Rows are points. Each copy is the shape, with its points in the same order, stretched, turned, moved and blurred by noise. Say if it was mirrored as well.

Shape, 8 rows:
[[-39  25   0]
 [ 16  12   3]
 [ 36  13 -11]
 [-14 -25 -10]
 [ 38 -18 -67]
 [-10  11  16]
 [ 14  16 -43]
 [ 41 -32 -10]]
Copy 1, 8 rows:
[[-39  34   9]
 [  6   5 -23]
 [ 32   7 -30]
 [ -1  -2  27]
 [ 77  21  21]
 [-23   5 -14]
 [ 33  34   1]
 [ 44 -27  -4]]
Copy 1 is: mirrored
Copy 2 (8 x 3):
[[-62   9  -6]
 [ -1   5 -15]
 [ 20   3 -35]
 [-23 -36  -6]
 [ 17 -48 -70]
 [-23   8   3]
 [-10 -11 -53]
 [ 39 -37 -18]]
Copy 2 is: only turned
Copy 3:
[[-37  26  -2]
 [ -1  -7  13]
 [ 18 -16   7]
 [-30 -26 -24]
 [ 40 -30 -55]
 [-28   3  20]
 [ 23   3 -26]
 [  8 -48 -10]]
Copy 3 is: only turned

Shape (9 x 6):
[[ 12  -5 -10 -61 -16 -44]
 [  6  15 -28 -53   0 -13]
 [ -8 -50  30  11  15  13]
 [-11 -37  -7   0 -12 -12]
 [-21  -2 -54  31  32   0]
 [ 13 -32  11  -3 -53 -11]
 [-51  47  26  -8  27  16]
 [  5 -38 -14   4 -38  20]
 [  0 -11  19  35  18  16]]
Copy 1, 9 rows:
[[-43  19  18 -41 -25   2]
 [-18  27  -4 -38  -8  25]
 [-12 -60  30  17 -11  13]
 [-16 -35  -9  -2 -28   5]
 [ 14 -33 -46 -15  28   8]
 [-23 -11   4  13 -59  -3]
 [ 67 -14  30 -37   6  10]
 [-11 -23 -20  23 -45  21]
 [ 22 -36  16  24   8   2]]
Copy 1 is: mirrored
Copy 2 (9 x 6):
[[-37  -3 -40 -42  11 -36]
 [-30  23 -41 -27  29  -3]
 [ 17 -22  42  -4 -12 -11]
 [ 10   5   5  -6  -9 -39]
 [ 29  42  -4  33  54 -21]
 [  2 -10 -16  -3 -47 -37]
 [-57  35  32  26  29  31]
 [ 28  12  -9  -3 -36 -16]
 [ 14 -12  21  37   6   4]]
Copy 2 is: mirrored
Copy 3, 9 rows:
[[ 37 -10   2 -66 -16 -22]
 [ 17   4  -5 -48 -28   6]
 [ 24 -16 -49  39  15 -31]
 [  7 -26 -38  -2 -19 -32]
 [-67 -14 -38   7 -18   2]
 [ 38 -47 -18  -1 -42 -35]
 [-23  46   8  30 -14 -14]
 [ 25 -43 -43  12 -52 -15]
 [-12 -20 -19  49  11 -11]]
Copy 3 is: mirrored
Copy 4, 9 rows:
[[-15  49 -37 -20   9 -40]
 [ 10  43 -36 -30  21  -6]
 [-29 -34  15  25  10   9]
 [-15 -20 -16   0 -10 -14]
 [ 63 -49  -9 -23  14   6]
 [-31   2 -26  25 -46 -11]
 [ 18  23  60 -49   9  34]
 [-16 -25 -38  16 -28  22]
 [ 15 -21  30  27   3  22]]
Copy 4 is: mirrored

Shape (14 x 9):
[[ 70 -10   0 -22  12  15   2 -35  21]
 [ -1 -24  -6 -63 -24  -4   9 -57 -12]
 [ 16  -4   6  20 -17 -19   0   3 -94]
 [ -8 -19 -16  19  -8 -34   2   6 -13]
 [ 15  -7  -3  15 -14 -11  -7   2   1]
 [ -9   2   9 -60  27 -18  44  -9  14]
 [-14  11  13   1 -20  19 -12 -17  15]
 [ 14  -4  10   1 -26  47  -1 -15 -32]
 [ 43  13  -7   1   3 -13  -7  11   9]
 [ 11 -24  25 -29  17 -28 -15  13  12]
 [-10 -24  -3  24 -20  89 -19  -4 -83]
 [-15  72  47  23 -21  -7  -1 -11  19]
 [ 28  -5  32  27  10  26   9 -27  -4]
 [-17  49  22  23  55 -15 -19   3  -6]]
Copy 1, 14 rows:
[[ 44  -2   7 -58  14  29 -23 -54  15]
 [ -9 -38 -10 -86  -4   2 -39  -3  -3]
 [ 36 -39  28 -13 -31 -34 -15   1 -83]
 [ 29 -22   4  -5   1 -36  10  10 -17]
 [ 33 -11  11 -11 -15 -15  -1   0  -3]
 [-28  12  11 -77  37   4  15   4 -16]
 [ -2   8  -1 -13 -31   2 -25   5   1]
 [  7 -24   8 -14 -45  30 -30 -12 -29]
 [ 51  13  16 -29   5   0   3  -7 -10]
 [ 14   1  53 -41  31 -18  -6  13   1]
 [  1 -56   5  38 -50  51 -50   2 -65]
 [ -2  58  10 -17 -57 -33 -11   5 -20]
 [ 14   0  16  -4 -18   6 -23 -49 -16]
 [  9  58  11  13  23 -34 -19   8 -54]]
Copy 1 is: only turned
Copy 2 (14 x 9):
[[-16  52  22 -20   4 -16  -3 -20  61]
 [  5 -39  23 -57   2 -37 -12  -3  22]
 [-51  15  12 -31 -49   2 -19  -1 -79]
 [-21  -7 -19  19   1 -30 -13   6 -30]
 [-14  19  -4   9 -11 -10 -19  11   3]
 [ -2 -24  18 -23  23 -40  54  34  25]
 [ 25  -3  21  12 -12  11 -13  16  24]
 [  6   2   7 -28 -42  33 -12  -9   8]
 [-18  55  -8   4   2 -15  -7  20   7]
 [-47   4  14 -10  15 -18 -14  45  22]
 [-16 -28  -1 -30 -48  94 -38 -18 -35]
 [ 45  20  55  20 -28  -3  13  41   2]
 [-21  28  39  10 -24  22   8 -20  24]
 [ -9  18  47  28  39  20  20  55 -22]]
Copy 2 is: mirrored

Shape:
[[ 74 -19   8  22   0 -13  -9  39 -53  30 -12  33]
 [-34 -27 -24  -3  -4 -18  10   9  34 -38 -14  -1]
 [ 15 -18   4  29  11   2  34  33 -27  48  21  36]
 [-54   7  20 -27   8   9 -22 -13  17 -28 -14  31]
 [ 26 -50  42   3 -30  11   7  30 -26  32   4   1]
 [ 31 -44  -8  19 -27  -6 -25  44 -40  61  30  27]
 [-11 -18 -15 -12  48 -10 -21 -29   1  32   5 -46]
 [-54  10  -7   0 -37  17  18 -17 -10 -23 -49   4]
 [-70 -25   3 -14  -1 -32   0 -17  -8   3 -34  20]
 [-40 -10 -17 -23  -3  34  -3 -17  32   1 -27  19]
 [-24 -37  -8  -4  -4   7   9 -53  -9 -24   5  25]
 [-36 -15 -14 -20 -20  -9 -17 -24  11 -18 -20  23]
 [-48   2 -21  -5  45  -1 -37 -15 -20 -13  52 -53]
 [-25  18  -5 -48  19 -31   2 -29   6   1  42 -34]
 [-18  12   9  30  16 -26 -31 -36  23  17  37 -34]
 [ 49 -22 -15  14 -51  -1   7  38 -44  61   2  43]]
Copy 1:
[[ 61 -16  20  -2 -44  16 -24  56 -28  12   6  12]
 [ -2 -13 -41  23  34 -16  32  12   8 -13 -19   2]
 [ 40 -35 -25  20 -19  26 -13  23 -37  37  39  22]
 [-38 -14   6  26  24  -8  -6 -25  -1 -11 -33  39]
 [ 23 -40  12 -16 -34  27  27  20 -25  30  11  -1]
 [ 29 -53 -23   1 -73  28 -21  37 -36  10  17 -12]
 [ 23 -17 -26  -3  20 -43 -20 -28 -40  -6  14 -28]
 [-20  25  -3  64  15 -11  38   2  -5  14 -36  11]
 [-20 -31 -22  41   2 -49  21  -1 -32   7 -36  35]
 [  7 -10 -30  23  26  13  16 -44   6   2 -31   3]
 [  6 -27  -3  48   6 -19  37 -31 -23 -38  12  26]
 [ -9 -15 -11  33  -4 -22  18 -16   1 -19 -33  21]
 [-38 -15 -22  12  23 -29 -30  -5 -53 -42  35 -24]
 [-20  13 -29 -19  -5 -41 -16 -23  -4 -20  32   0]
 [ -8 -39   5  24  15 -51 -36  -8  -4 -11  33 -28]
 [ 52 -18 -18  16 -83  35   4  34 -10  31  11   3]]
Copy 1 is: only turned
Copy 2:
[[ 67   7  21  -5 -18 -17 -40  52 -23  10 -20  23]
 [-49 -41 -20   4   1 -24  11  13  24 -17   4  -5]
 [ 18  18  31  19 -20 -13  17  50  23  36  14   7]
 [-80 -19  22  -7  -4  14 -20  -3   7  -1  36  20]
 [ 31  -9  34 -12 -47  17 -18  42  20 -22  14 -25]
 [ 43   7  -7  15 -40 -22 -42  71   3  21  36 -23]
 [-26  14 -10   3  21  -5 -45  -8  45  31   6 -48]
 [-72  16  -7   6 -34  34  15  13   8 -31 -19  17]
 [-88  -3  10 -17 -32 -23 -13  25  18   2   3  -4]
 [-58 -12 -15  -1 -21  36  -2  -1  35  19  25  17]
 [-42  19  -3  -1 -16 -17 -16  -7  54 -26  28  28]
 [-58 -12 -21  -5 -23 -13 -19  -1  10 -15  19  10]
 [-49  31 -16  27  63 -13 -38  11  29   2  47 -52]
 [-46  23  -7   3  21 -27  -4 -35  -3   7  38 -53]
 [-46  -1   6  56  16 -23 -40 -20  17   8  18 -43]
 [ 46  25 -13  13 -64 -10 -15  60 -15  20   2  13]]
Copy 2 is: mirrored

Shape (17 x 12):
[[ -1  14  25 -10  29   7   2  20 -21  -9  15 -29]
 [-19  11  -7 -34  -7 -35  -2 -33  25  23   1 -21]
 [ 31 -67 -17 -36   5 -10 -25  -9 -28  22  -3  31]
 [-27 -46   5 -10  -3   4  33 -66 -41  -4  40  -3]
 [ -2  32   5 -23 -57  33 -17  55  -5  -8  -8 -11]
 [ 13  -2  14  -6  38  59  19 -49   9  -6  22  -1]
 [ 11  -1  32   1  35 -35  -8  -9 -61   1 -15  21]
 [ 84  16 -19 -19  22  15 -42 -31   3  34 -27  40]
 [-32   1   4   2  -7 -37 -16  -3   4 -25  28   3]
 [-17  15 -24 -22  43  -1  31  -3 -31  -5  22  26]
 [-54 -25  15  19  21  29 -19 -20 -19  33  40 -15]
 [-17   1 -15  -6  53   1  21  35  85 -45 -24 -10]
 [-25  10  11  20   5   3 -12   8 -27   2 -31 -36]
 [ -3  11  34 -32 -27   9 -22  17 -37  21  -1  49]
 [  0  -9  23  22  -5 -22 -24  16 -18   8 -16  -3]
 [-14  -7   7  -2  32  -9 -14 -46 -42   3 -31   5]
 [  3  23  16 -40  30  28   3  -2 -34 -61   6 -14]]
Copy 1, 17 rows:
[[-12  -8  37   7  42  23  -8   6 -25   5  29 -17]
 [-11  15  26   7   8 -26  35 -32  -3  49 -10   1]
 [ 14 -14 -18  35  52  -7 -15   4  -8  50 -50  14]
 [-42 -28 -22  63 -11  -5 -10 -21 -33  17 -10  48]
 [  6 -31  57 -60  18 -21 -17  45 -13 -20   8  -2]
 [-39 -11  24  -3   2  61  -1  -5   7  -7 -12  42]
 [ -5  33  -8  49  51  10 -42   9 -31  33  21 -11]
 [ 29  30  13 -36  38  51 -33  14  10  48 -36  19]
 [ -3 -12   3  23  -2 -34 -16 -31  -7   9   7 -34]
 [-61  -2 -20  -6  43  12 -14 -20 -18  10  -2 -10]
 [-56 -38   8  44 -15  12  -5  32   0  44  12  -3]
 [  0  12  27 -24  32  26  69 -30  45 -53 -22 -53]
 [-15  17  35   9  18  12  10  45 -34   5  12 -26]
 [-14  -7  13   3  38 -26 -64  28   9  27  20  22]
 [ 18   3  12  20  21  -8 -14  28 -12  23  17 -21]
 [-35  36  11  48  22  16 -15  15 -23  26 -22  -1]
 [-32   6  52   2  48  25 -29 -16 -35 -41 -12  -5]]
Copy 1 is: only turned
Copy 2 (17 x 12):
[[ -2  15  38  -9 -11 -10   0 -34 -30 -14   6 -39]
 [ -5  31   1 -42   1  13  33 -38  15  -1   8  18]
 [  7 -66 -26 -40  14  -4  35   1  14 -22  -8 -13]
 [ 12 -37  20  -5  13 -23  -7 -84  18 -22 -15  26]
 [ -2  21   7 -23 -55  47   5  12 -49   6 -48  -4]
 [ 29 -11  44   6  58  28  -3 -44 -11 -13  -6 -27]
 [-14  -9  35 -56  12 -55 -13 -16  13 -26 -11 -37]
 [ 17 -18 -11 -68  77  22  15  42 -23  23  -9 -45]
 [  7  10   9 -15 -33 -12  -8 -27  26 -15  22  19]
 [ 31  -4  55 -27  17 -36  25 -14 -22 -43   0  13]
 [-47 -25  39  11  25  10 -17 -52  -4 -25  34  11]
 [ 49  59   9  42   1  22  60  13  37 -40   9 -27]
 [-39  33   5  -6   3  -9 -23 -20 -19 -21 -26 -17]
 [-12 -28  42 -66 -24  22 -10   7  -7 -16 -29  -7]
 [-30   7   3 -18 -19  -9 -12  -1  18  -2 -13 -22]
 [-19   9   9 -38  49 -29 -20 -31  10 -43 -13 -18]
 [ 41  12  22 -24   5  -5 -17 -45 -42 -45 -17 -37]]
Copy 2 is: only turned
Copy 3 (17 x 12):
[[ 14 -35  15 -27   3  27  -6   3  -3 -34 -32 -51]
 [ -5  23  17 -12  25 -33   1 -36  46 -12  -2 -23]
 [ 37  -4 -62   3  19  17 -25 -51 -19  16   4  32]
 [-30  10  18 -24  10  27 -49 -89 -20   9 -14  -9]
 [-19 -15 -13 -36 -32  28  37  70  29 -20   4   0]
 [  7 -17  33 -19  48  62 -24 -14  14  19 -29 -20]
 [ 42   6  -2  21   0  10  -8 -44 -41 -28 -51 -22]
 [ 72   7 -37  35  54  41  35  -9  20  38  -2  14]
 [  6  29  28  -9  -9  -6 -31 -19   3 -34  26 -15]
 [-21  -3  -1  14  53  35 -11 -23 -32 -26 -11 -18]
 [ -6 -26  18  17 -15  36 -66 -41  30 -29 -12  -9]
 [  2   8  27 -17  70 -30 -40  69  14  -4  -5 -42]
 [-10   5   0   5 -27   3 -23   4  16 -15 -50 -51]
 [ 18 -11 -13   5 -15  29  26   6  -3 -39 -18  49]
 [ 29   1   2  17 -30 -12 -14  -7  -1 -11 -15 -16]
 [ 13  33  -9  22  10  16 -36 -50  -2 -12 -62 -21]
 [  1   1   2 -59  18  70  -8  11 -17 -39 -50 -49]]
Copy 3 is: mirrored
